Every row gives one point. To make a cloud, some directions were put in groups of two or more. Within a group, all points are equally far from the middle, so they leave a hole (a ring in 2 directions, a hollow ball in 3). The other directions are filled evenly. Then the cloud was stretched, turned, moved and blurred a little. How many holes are there, and how many directions does each take, smallest first?
In the rows, 100 means zero.

Cloud (15 x 2)
| 136 | 148 |
|  39 |  73 |
|  26 | 133 |
|  98 |  58 |
|  56 |  61 |
| 136 |  85 |
| 132 | 153 |
|  70 |  57 |
| 132 | 153 |
|  92 |  57 |
| 116 | 166 |
| 130 | 155 |
|  37 | 151 |
|  70 |  57 |
| 133 | 152 |
Holes: 1 (2)

Cloud (19 x 3)
|  45 | 153 | 126 |
|  89 | 179 | 110 |
|  58 | 160 | 136 |
| 151 | 164 | 116 |
| 135 | 159 | 149 |
| 106 |  41 |  75 |
|  67 | 156 | 148 |
| 120 | 159 |  77 |
|  51 |  61 |  82 |
| 125 |  68 | 157 |
|  39 | 142 |  99 |
| 121 |  92 | 167 |
|  30 | 112 |  93 |
| 173 | 132 | 127 |
|  67 | 148 | 153 |
|  35 |  75 | 124 |
| 127 |  53 | 147 |
|  94 |  31 | 117 |
|  97 |  67 |  58 |
Holes: 1 (3)

Cloud (50 x 6)
|  63 |  96 | 141 |  87 | 129 |  40 |
|  56 |  70 | 103 |  34 | 136 | 100 |
|  33 |  72 | 114 | 137 |  95 |  74 |
|  82 |  79 |  94 |  95 |  72 | 148 |
| 111 | 101 | 122 |  59 | 127 | 156 |
|  54 |  52 | 140 |  86 | 112 | 133 |
| 103 |  96 |  85 | 112 | 171 | 149 |
|  82 |  83 | 104 |  98 | 136 |  24 |
|  33 |  66 | 119 |  53 | 114 | 101 |
|  51 |  55 | 116 | 116 | 161 | 126 |
|  64 | 114 | 115 | 119 |  64 | 139 |
|  97 |  73 | 103 |  79 | 195 | 105 |
| 103 | 102 | 123 | 128 |  74 | 150 |
|  41 | 105 |  60 |  91 |  73 |  76 |
| 130 |  98 | 115 |  37 | 102 | 101 |
|  60 |  73 |  64 | 120 |  70 |  98 |
|  28 | 103 |  87 |  72 |  84 | 122 |
| 122 |  89 | 121 |  47 | 149 | 132 |
| 151 |  85 |  73 | 105 |  98 |  72 |
|  94 |  49 |  55 |  66 | 136 |  92 |
| 123 | 124 |  75 |  63 | 143 | 134 |
|  64 | 143 | 105 |  64 | 166 | 107 |
|  75 | 154 |  97 |  80 | 131 |  64 |
| 118 |  79 |  79 |  70 | 149 |  44 |
| 134 |  69 |  95 | 132 | 164 | 127 |
|  42 |  77 | 133 | 124 | 139 | 137 |
|  60 | 113 | 104 | 119 | 167 |  56 |
|  87 | 126 | 114 | 130 | 136 |  48 |
|  61 | 111 |  80 | 103 |  95 | 156 |
| 140 | 119 |  77 | 105 | 112 | 140 |
| 112 | 103 |  40 |  71 | 111 |  72 |
|  67 |  67 | 139 | 130 | 104 |  46 |
|  59 |  49 |  87 |  72 | 125 |  44 |
|  33 |  79 | 133 | 107 |  73 | 108 |
|  63 |  97 |  78 | 112 |  50 |  97 |
|  90 | 101 | 107 | 169 |  87 | 107 |
| 127 | 115 | 136 | 125 |  68 |  91 |
|  95 |  56 |  70 | 120 |  70 |  99 |
|  87 |  82 | 140 | 148 |  69 |  83 |
| 103 |  37 |  86 |  92 | 117 | 132 |
|  20 |  91 | 116 | 116 |  84 |  83 |
|  42 |  43 |  82 |  76 | 115 |  89 |
| 109 |  71 | 107 |  72 | 184 |  68 |
| 103 |  53 | 147 | 130 | 167 |  78 |
|  83 |  95 |  35 | 121 | 140 | 111 |
|  81 |  93 | 146 |  91 | 181 |  75 |
| 147 |  76 | 146 |  97 |  82 |  81 |
|  66 |  58 | 129 | 100 |  55 |  95 |
|  54 |  95 | 129 | 137 | 170 | 115 |
|  26 |  97 | 139 | 104 |  85 |  80 |
Holes: 1 (6)

Cloud (76 x 8)
| 108 | 155 | 111 |  72 | 127 | 118 | 112 | 105 |
| 135 | 104 | 138 | 124 | 130 |  57 |  92 | 154 |
|  79 |  85 | 169 |  88 | 121 | 127 | 135 | 111 |
|  97 |  86 | 125 | 156 | 157 |  52 |  95 | 118 |
|  30 |  72 | 103 | 104 | 121 | 116 |  47 |  68 |
| 104 |  53 |  57 | 113 | 134 |  92 |  64 |  78 |
|  65 | 113 | 136 | 123 | 143 |  67 | 105 | 150 |
|  59 |  81 |  75 | 112 |  92 |  71 | 125 | 117 |
|  50 |  79 | 152 | 102 | 165 |  96 |  93 |  59 |
| 102 |  96 | 137 | 106 | 123 |  80 |  96 | 173 |
| 132 |  81 |  78 |  91 | 156 |  51 |  83 | 141 |
|  39 | 115 | 100 | 123 | 123 | 151 | 130 |  76 |
| 116 |  90 | 147 | 157 | 147 |  81 | 128 | 114 |
| 142 | 139 | 103 | 114 | 135 | 124 | 144 | 105 |
| 122 | 138 |  73 | 137 | 131 |  90 | 125 |  94 |
|  67 | 111 |  84 |  86 | 137 |  67 |  68 |  31 |
|  69 |  91 | 111 |  58 | 155 | 110 | 129 | 106 |
|  47 | 121 | 103 | 110 | 150 | 140 |  61 |  98 |
| 140 |  71 | 136 |  98 | 162 | 123 |  97 | 135 |
|  33 | 120 |  77 | 120 | 109 |  59 |  84 |  98 |
| 111 |  89 |  79 | 107 | 173 |  30 |  81 | 107 |
| 106 | 105 | 128 |  78 | 119 |  79 | 140 |  68 |
| 111 | 104 | 155 | 141 | 166 |  71 | 104 | 108 |
| 117 |  86 | 119 | 109 | 135 |  75 |  25 |  91 |
|  46 |  62 | 113 | 128 |  96 | 116 | 108 | 120 |
| 147 |  61 |  82 | 120 |  97 |  99 |  98 | 106 |
| 112 |  69 |  80 | 140 | 147 | 138 | 136 | 125 |
| 112 | 105 |  78 |  74 | 123 |  62 | 117 | 155 |
| 100 |  65 |  91 | 106 | 195 |  82 | 108 |  87 |
|  62 |  96 | 136 | 118 | 113 | 149 |  80 | 130 |
|  78 |  96 | 127 |  93 | 143 |  68 |  89 | 161 |
|  93 | 138 |  79 |  78 |  90 |  87 | 113 | 101 |
|  77 |  72 | 111 |  58 | 111 | 107 |  60 |  95 |
|  29 | 113 |  91 | 114 | 111 |  74 |  53 |  52 |
|  96 |  93 |  77 | 110 | 122 | 121 |  93 |  31 |
|  67 | 129 | 104 |  58 | 135 | 124 |  88 |  68 |
|  67 | 122 | 153 |  89 | 115 | 149 |  80 |  93 |
|  92 | 115 | 140 | 140 | 183 |  95 |  92 |  90 |
| 119 | 129 | 124 | 103 | 166 |  64 |  64 |  75 |
|  70 |  86 | 112 | 126 | 107 | 159 | 140 | 129 |
| 103 | 151 |  70 |  78 | 136 |  96 |  82 | 102 |
|  83 | 127 |  63 | 135 | 138 | 134 |  83 |  90 |
| 107 |  68 |  50 | 107 | 153 |  89 |  79 | 133 |
|  43 |  88 |  83 | 124 |  82 | 102 |  80 |  99 |
|  78 | 112 |  71 | 141 | 118 |  65 | 120 | 143 |
| 125 | 131 | 111 | 121 | 133 | 141 | 162 | 119 |
|  65 | 146 | 131 |  78 | 122 |  67 |  71 |  96 |
|  94 |  93 | 157 | 140 | 148 |  54 |  96 |  83 |
| 108 |  77 | 126 | 148 | 132 |  88 |  86 | 156 |
| 133 | 116 | 150 | 108 | 163 | 130 |  89 |  93 |
| 150 | 136 | 143 | 119 | 130 |  81 | 103 | 105 |
| 138 |  87 | 106 |  95 | 149 |  46 |  72 | 139 |
|  86 | 102 | 140 | 118 | 107 | 126 | 153 |  58 |
|  89 | 113 | 102 | 160 | 149 |  59 |  99 |  72 |
| 118 | 127 | 143 |  93 | 133 | 157 | 120 | 126 |
|  73 | 123 | 112 | 146 | 115 |  69 | 122 | 146 |
|  72 | 105 | 117 | 127 | 176 | 137 |  83 | 111 |
|  69 |  80 | 110 | 141 | 163 | 126 |  89 |  42 |
| 145 | 103 |  99 | 114 | 155 | 103 | 158 | 104 |
| 127 |  97 |  97 | 147 | 110 | 155 | 103 | 107 |
|  89 |  82 |  99 | 105 |  88 | 159 | 135 | 129 |
|  75 |  45 |  90 | 117 | 170 |  54 |  93 |  84 |
|  73 | 141 |  61 |  98 | 154 |  55 | 102 | 113 |
| 111 |  64 |  99 | 156 | 144 | 122 | 133 | 131 |
|  98 |  98 |  96 |  94 |  69 | 145 | 113 | 121 |
| 100 |  88 | 146 | 132 | 143 | 132 | 112 | 154 |
|  78 |  97 | 109 | 133 | 121 | 161 | 146 | 129 |
|  64 |  79 | 108 |  69 | 128 |  69 |  72 | 135 |
|  92 |  86 |  75 | 130 | 171 | 134 |  82 |  69 |
| 123 | 123 |  92 |  87 | 118 |  67 | 140 | 152 |
| 125 |  62 | 104 |  89 | 177 | 119 |  80 |  98 |
|  97 |  46 | 105 |  90 | 105 | 139 | 137 |  84 |
| 122 |  72 |  81 | 105 | 122 |  46 | 121 |  87 |
|  60 |  63 | 104 | 128 | 143 |  34 |  72 |  80 |
| 101 |  87 | 141 |  80 | 135 | 125 |  58 |  50 |
|  29 |  94 |  98 | 112 | 146 | 108 | 135 |  64 |
Holes: 3 (2, 3, 3)
